Each row of a before or after table is a point. The points were changed in one or more steps. Then noise was added and the rows were shuffled. The steps act on columns, c1 being the first. What was done? A step turns or swaps two columns, mirrors them in a line or flattens them onto one, adds a multiple of one to another, or multiplies or shifts one. Angles are multiples of 10 degrees, from the lower column toward the higher: turns from -170 to 170, lines from 10 to 170 but not 90. Use the fewest steps. Two steps may share a column if one is a turn and the other turns, adds or multiplies; they go together, in the order done. Otherwise the lowest column goes first.

Before (10 x 3):
[[-6.5  1.3 -0.1]
 [-6.7  2.0  6.1]
 [-5.5 -2.3  2.5]
 [ 6.8  1.3 -2.7]
 [ 2.0 -1.6  1.5]
 [ 0.8 -2.7 -1.9]
 [ 2.6  6.1 -3.1]
 [-4.0 -2.6 -1.3]
 [ 6.0  3.5  2.1]
 [-6.7 -5.2  7.5]]
After (10 x 3):
[[ 4.1 -0.7 -1.8]
 [-6.4  0.4  2.4]
 [-2.1  0.6  0.9]
 [-2.6 -0.1 -2.5]
 [-6.8 -0.4 -2.7]
 [ 7.6  1.3  6.3]
 [-0.7 -0.6 -1.6]
 [ 5.9 -0.1  2.3]
 [ 6.1  0.2  0.2]
 [ 6.3  1.5  6.7]]
Steps: multiply c1 by -1; flatten c2 and c3 onto the line at 80 degrees

Before (9 x 8):
[[10.3  6.6 -1.2 -2.0 -4.8 -1.8  5.6  4.1]
 [ 5.8  2.1  2.3 -4.1 -8.0 -2.8  3.3  0.2]
 [-7.0 -0.8  1.1  4.4  2.4  5.7 -0.8  1.5]
 [-4.9 -2.8 -1.2 -3.0  1.9  7.8 -2.0  6.2]
 [-3.7 -4.7 -4.2  1.5  4.2  4.5 -1.4 -3.5]
 [-2.2 -0.3 -5.3  4.4 -0.3 -0.7 -9.2 -4.2]
 [-3.6 -7.0 -3.5  6.0 -0.3  5.5 -3.4  1.7]
 [-5.2 -2.4 -2.9 -0.5  0.5  0.0  2.6  5.7]
 [ 3.9 -2.9  0.1  4.4  2.6 -3.9 -7.2 -2.9]]
After:
[[ 6.1  3.5 -3.0 -0.9 -3.6  0.2 -1.2  5.7]
 [ 4.9 -1.4 -6.6 -4.2  1.5  0.6  1.5  0.3]
 [-5.9 -3.4 -2.5  3.2 -0.7  4.8  6.2 -0.4]
 [ 2.8 -1.3 -5.6 -6.8 -3.0  5.8  4.1  7.0]
 [-0.3  1.2 -7.8 -0.1 -2.6  4.6  9.5 -3.0]
 [ 4.3  2.5  0.0 -6.6 -0.5 -4.7  3.2  6.3]
 [-5.2  0.7  2.8  3.7 -9.7 -3.4 -3.7 -0.1]
 [-8.8  6.7  3.9  2.2 -7.5 -1.0 -7.3 -1.6]
 [ 8.1 -0.6  0.5 -6.3 -0.6  3.8  1.5  1.3]]
Steps: turn c1 and c7 by -170 degrees; turn c2 and c8 by -40 degrees; turn c2 and c3 by 40 degrees; turn c4 and c6 by 100 degrees; shift c5 by -3.0

Before (9 x 12):
[[-13.3  -9.7   1.6   4.8   1.0  10.2   0.9  -8.2   3.6   4.0  -3.8  -3.1]
 [ -6.4  -1.9   2.8   5.1   4.4  -1.0  -0.2   0.2  -1.2   2.3  -1.5   7.5]
 [ -9.8  -4.3  -1.7   3.8  -2.4   7.4  -1.0  -3.9   1.2  -4.5  -2.7  -5.6]
 [ -2.9   0.6   5.3  -2.5   3.5  -5.8  -2.5   1.1  -3.1   2.6  -1.4   0.0]
 [  0.2  -3.3  -3.8  -4.2   2.3   2.8  -3.0   1.6  -0.7  -1.7  -5.9  -1.2]
 [  2.3   3.4  -4.8  -6.6   1.1  -1.6  -4.2   1.5   5.5  -1.4   0.9  -2.2]
 [  0.6   5.4  -4.3  -7.9   5.4   0.3  -3.1  -3.7   0.2  -4.4  -1.8  -2.1]
 [ -7.3  -0.6   3.7  -0.2   6.5  -1.7  -9.0   4.0  -0.4   1.5  -3.5   5.1]
 [ -3.1   3.2  -8.4 -10.6  -2.4  -0.8  -4.1  -0.2   1.0  -2.3  -3.9   0.2]]
After:
[[ -3.0  -1.0   5.8  -1.9  -4.0  -5.2  -1.3   0.8  -3.9  -3.0  -1.8   0.1]
 [ -9.7   2.6  -2.0   0.2   4.5   7.5  -1.3  -5.0   0.5  -2.9  -0.3  -5.7]
 [-13.2   4.8   1.8  -3.5   3.2  10.0  -0.3 -12.0   3.7   2.7   0.0  -3.6]
 [  0.2  -2.6  -3.5   0.2  -4.8   2.9  -2.2  -2.6  -1.8   2.3  -7.0  -1.6]
 [ -6.5  -1.1   3.4  -6.8   2.4  -1.1   0.4  -2.1  -1.1  -0.4  -0.9   7.6]
 [ -3.1   1.4  -8.6   6.8  -8.3  -1.0  -4.1   3.4  -0.3   6.2  -4.5  -0.1]
 [  0.2   4.8  -4.4  -0.6  -9.1   0.7  -3.3   3.8  -1.2  -0.1  -0.1  -1.9]
 [ -7.2  -3.9   3.7  -5.8  -4.1  -1.0  -8.4   0.7  -3.7  -2.4  -5.7   4.3]
 [  2.6   0.1  -4.7   2.2  -6.3  -1.2  -5.6   3.1   3.2   3.3   0.0  -2.5]]
Steps: add -0.5 times c8 to c11; turn c2 and c8 by 70 degrees; add -1 times c3 to c10; turn c4 and c5 by 120 degrees; turn c7 and c9 by 20 degrees
